Each wall is flat, endless, passes through zero and stands at right angles to its row. A trip goes straight from one point to another. Which walls does it cross, in order?

Walls:
(1): [-11.0   2.0]
(2): [10.0  0.5]
(3): [ 16.9 -24.2]
(4): [-8.2 13.0]
(5): [7.7 2.0]
(6): [-2.3  6.1]
(7): [-26.9  14.3]
(8): [ 5.0 -1.8]
Trips:
[17.9 -0.9] to [ -0.7 -27.3] -> 5, 2
[-16.1 -35.6] to [ 6.0 -9.3] -> 8, 1, 2, 5
[28.6 -8.6] to [-10.9 -26.2] -> 5, 2, 1, 8
[-6.8 -1.6] to [-6.0 -1.5] -> none
[  7.0 -13.7] to [14.2 12.5] -> 6, 4, 3

Walls:
(1): [  2.5  -4.8 -13.9   5.6 -10.1  -3.0   5.7  19.7  -5.1   2.7   9.9   6.7]
(2): [ 14.2 -17.6 -18.0  14.4   7.3   3.9  13.6  -8.3   0.8 -24.5   4.7  -1.2]
(3): [ 40.2  11.4  -5.6   8.7  -3.2   6.8  -3.4 -18.9  23.9   2.8 -28.5  20.7]
(4): [  0.1  -4.7  -6.5  -9.3  -2.3 -14.9   4.9 -14.6 -16.9  -5.8  -5.7  -0.6]
(5): [ 12.7 -15.1   6.5   0.1   2.2  -0.3 -23.6  -8.5  11.8  13.0 -14.9  21.9]
(6): [ 13.2  19.4  23.6   9.6  12.6 -16.3 -17.4  -7.0 -20.3  -9.8 -17.7 -32.9]
(7): [-30.3  29.3 -16.2   3.1 -19.1  26.4 -16.4   2.5   9.0 -19.4  10.3 -18.0]
(8): [ 11.6 -12.6  28.7  -1.8 -10.7  -9.8 -17.3 -10.7 -41.1   4.4  -9.6   8.1]
(9): [  9.6 -12.1  -4.6 -18.0   3.5  18.7   5.3  -3.0  -7.0  18.2  22.0  -3.3]
Trips:
[-21.6  -9.4 -30.2  13.2   5.0 -17.2  -2.8 -13.3  -6.7  -6.6 -11.8  -2.9] to [  1.0   8.8 -12.4  26.6 -15.1 -23.4 -18.0 -12.2  -0.1  -9.5  33.6 -16.7] -> 6
[ -1.7   1.8  -5.8  -3.4   1.6   9.4  23.7   5.9  -2.7 -13.8   7.0 -14.6] to [ -9.4  -1.1  -6.0   3.6  -7.3 -16.1 -32.2  -1.0   7.1  -5.2  -9.1 -17.5] -> 6, 9, 1, 2, 5, 8
[  4.8 -46.6 -15.2  -4.8  15.6  -7.5   1.7   1.5   4.5  10.3  24.7  15.6] to [-13.2  28.3 -19.9 -20.5  25.9   0.0  -8.4 -10.8  -1.8 -15.1 -12.8   6.6] -> 1, 7, 3, 9, 5, 6, 2
